Rows are points. The ring and each string are closed loops that go straight from each point to the next, and from the last back to the first. Before rounding, they use only three directions, however many columns there are. How many times does the string pass through the ring? Passing back the other way cancels.
(in the rows, 128 means zero)

Ring (8 x 3):
[[134 127 118]
 [137 154 123]
 [132 179 140]
 [122 179 159]
 [112 157 165]
 [107 126 157]
 [109 110 145]
 [119 103 128]]
String (7 x 3):
[[121 164 142]
 [127 162 156]
 [132 172 170]
 [131 203 171]
 [122 202 133]
 [116 165 123]
 [124 157 137]]
Times through: 1

Ring (10 x 4):
[[151 126 129 132]
 [156 166 116 148]
 [151 186 113 153]
 [129 203 117 151]
 [114 199 123 144]
 [ 95 173 136 128]
 [ 91 140 148 114]
 [ 98 116 154 108]
 [118  98 152 109]
 [140 107 140 121]]
String (28 x 4):
[[139 151  98 148]
 [157 172  90 161]
 [176 194 118 159]
 [154 179 137 142]
 [132 163 130 136]
 [114 170 102 146]
 [127 220 101 161]
 [129 226 120 155]
 [131 201 141 141]
 [124 169 137 133]
 [ 97 167 113 137]
 [106 162 127 132]
 [123 162 151 125]
 [106 150 129 128]
 [ 81 140 129 120]
 [ 69 120 154 102]
 [100 117 176  99]
 [122 130 165 112]
 [120 142 135 126]
 [ 98 111 125 119]
 [103  72 143 103]
 [142  80 175 100]
 [153 116 170 113]
 [131 129 136 125]
 [125 133 124 130]
 [140 138 137 130]
 [166 145 155 129]
 [125 146 120 135]]
Times through: 4

Ring (10 x 8):
[[146  97 113 151 133 125 155  74]
 [168 108 135 132 123 139 147  90]
 [173 116 155 112 118 143 133 117]
 [162 125 169  93 119 141 116 153]
 [139 135 166  92 123 136 111 177]
 [111 144 145 111 130 132 119 182]
 [ 96 142 126 129 136 127 129 169]
 [ 89 129 108 146 142 119 139 143]
 [ 95 108  97 158 145 110 149 107]
 [116  95  98 159 142 112 154  81]]
String (33 x 8):
[[143 125 100 172 127 144 171  75]
 [130 118 115 148 132 131 150 104]
 [118  84 118 133 144 102 134 100]
 [101  68 102 144 153  86 138  85]
 [ 86  89  80 171 154  96 156  82]
 [ 80 121  70 188 148 116 169  93]
 [103 132  98 163 137 130 156 117]
 [ 87 135  86 174 142 126 161 117]
 [ 76 120  85 168 148 111 153 118]
 [ 76 100  94 154 153  96 141 118]
 [ 92  84 113 132 151  90 127 118]
 [112 116 115 142 138 120 141 122]
 [112 126 108 153 136 128 150 118]
 [ 96 130  80 183 141 128 169  97]
 [ 94  97  80 175 149 106 161  79]
 [102  66  96 152 154  86 144  73]
 [117  70 115 134 148  93 134  88]
 [127  96 128 126 138 112 131 113]
 [137  69 113 142 142 103 145  65]
 [159  77 111 153 134 119 158  45]
 [172 113 117 156 121 147 166  63]
 [167 131 125 150 118 156 161  90]
 [153 122 132 135 124 142 146 108]
 [144  96 139 117 132 118 129 112]
 [169  85 149 111 127 122 129  94]
 [198 111 151 123 113 152 147  83]
 [193 136 142 137 108 168 158  91]
 [169 139 134 141 115 160 155 105]
 [152 123 133 134 124 142 145 111]
 [146  88 138 119 134 115 130 103]
 [160  80 131 129 132 117 141  75]
 [166  81 116 149 131 124 158  48]
 [157 111 101 172 127 142 174  54]]
Times through: 2

Ring (7 x 9):
[[129 157 162 122 175  96 135 145 142]
 [128 162 148 113 172 149 141 151 132]
 [125 133 103 118 111 187 122 143 105]
 [131 115  91 116  87 169 117 135  93]
 [141  99  97 114  79 100 115 123  92]
 [136 108 120 127  98  65 112 124 111]
 [129 136 152 134 143  63 119 135 137]]
String (32 x 9):
[[146 141 154 101 166  68 145 136 125]
 [139 140 162 118 163  43 134 135 136]
 [142 133 147 112 148  65 134 133 124]
 [129 131 130 128 125 106 119 136 122]
 [119 129 134 148 116  93 105 135 133]
 [116 126 147 161 117  51  96 132 144]
 [131 127 153 140 134  31 113 130 138]
 [140 130 156 121 148  31 128 130 132]
 [143 133 144 108 148  71 136 134 121]
 [132 134 138 124 136  95 124 136 125]
 [142 141 152 109 160  73 139 137 127]
 [140 155 173 111 187  56 145 141 142]
 [122 166 180 138 188  77 129 148 160]
 [122 169 174 132 188  99 132 150 155]
 [132 175 176 111 206 109 150 152 148]
 [149 168 165  81 207 114 168 149 128]
 [141 150 143  98 166 123 147 143 120]
 [127 146 135 122 145 138 128 144 126]
 [115 160 140 134 155 169 124 152 137]
 [118 168 142 123 168 187 134 156 135]
 [133 168 142  98 181 181 152 155 124]
 [120 168 139 119 168 195 137 157 132]
 [130 173 144  99 187 193 153 158 127]
 [142 162 143  86 182 157 159 150 118]
 [145 147 138  89 164 129 152 143 113]
 [126 140 130 126 134 133 123 142 124]
 [113 158 145 142 153 150 118 151 143]
 [116 179 171 132 195 141 135 157 156]
 [135 179 181 105 216 106 156 153 149]
 [143 156 161  98 186  92 152 144 131]
 [139 144 148 109 159  96 139 140 126]
 [129 138 139 127 138 104 123 139 128]]
Times through: 3
